Every row gives one point. Each copy is the shape, with its points in the same order, stretched, turned, moved and blurred by noise. Is it also mirrored, or only turned?

Shape (6 x 3):
1	-29	43
34	-25	28
21	-5	44
10	-17	16
-38	74	3
1	-17	-35
Copy 1, 6 rows:
-24	-29	45
13	-30	30
3	-11	48
-3	-16	18
-21	96	6
7	9	-31
Copy 1 is: only turned
Copy 2:
43	-30	-43
55	-9	-18
47	-4	-47
27	-11	-15
-74	24	-62
-4	-15	24
Copy 2 is: mirrored

Shape, 8 rows:
-29	-41	31	-30
10	-31	73	-10
28	15	-3	-5
35	-2	-2	84
-5	-27	-22	67
-2	68	3	-20
11	50	6	16
27	-24	17	-12
Copy 1 (8 x 4):
34	-54	22	-13
37	5	59	-2
8	31	-24	-20
-12	58	-14	69
-1	-1	-28	70
-33	23	-12	-65
-32	40	-8	-22
39	11	-3	-7
Copy 1 is: only turned
Copy 2 (8 x 4):
-16	-59	27	-26
19	-64	62	14
24	25	17	3
28	0	-33	57
-10	-27	-46	30
51	29	3	-41
52	22	-2	0
5	-9	38	26
Copy 2 is: mirrored

Shape, 10 rows:
5	-35	22	44	-10	36
-8	-22	-69	0	64	10
5	-19	2	27	-60	55
44	2	61	39	-22	25
-22	8	13	-11	-50	1
-32	32	-35	-24	40	5
17	12	49	-48	-23	-3
6	-29	22	-9	-25	34
-51	18	32	-46	0	-18
13	-24	19	45	-57	-6
Copy 1 (10 x 6):
45	-48	45	9	-19	5
23	4	-26	-46	-68	59
47	-50	28	13	48	28
54	-16	62	16	14	-54
-16	-18	9	20	42	4
-21	43	-1	-23	-24	48
-29	6	38	-22	49	-49
10	-37	43	-19	24	3
-73	14	28	3	3	-4
41	-54	-2	41	18	-25
Copy 1 is: mirrored
Copy 2 (10 x 6):
14	-59	14	20	41	19
-56	-24	-35	-15	6	-58
13	-30	-8	31	-2	64
41	-9	24	-1	60	63
16	12	34	8	-25	28
-69	16	3	-19	-14	-21
25	26	36	-48	-9	39
16	-37	21	-15	3	34
-11	16	61	-31	-35	-5
57	-9	20	36	22	26
Copy 2 is: only turned
Copy 3:
11	-4	20	7	-65	28
-42	95	19	-4	30	53
40	6	-32	-4	-82	20
56	-29	33	27	-53	-23
8	-13	-51	-9	-24	-13
-37	60	-29	29	45	18
49	-38	-22	0	25	-18
35	-14	-12	-10	-27	29
-26	-28	-50	10	41	4
17	-14	0	-26	-73	-26
Copy 3 is: mirrored
Copy 4 (10 x 6):
-26	-39	-49	-12	-6	23
-14	-26	-18	-66	50	-71
0	-21	-93	9	-24	7
3	-5	-31	-2	-1	77
-5	8	-30	36	-36	-17
-32	28	1	-41	-3	-46
35	13	16	3	-37	7
14	-33	-37	-10	-28	-5
-23	13	31	11	-63	-34
-1	-20	-51	59	18	16
Copy 4 is: only turned
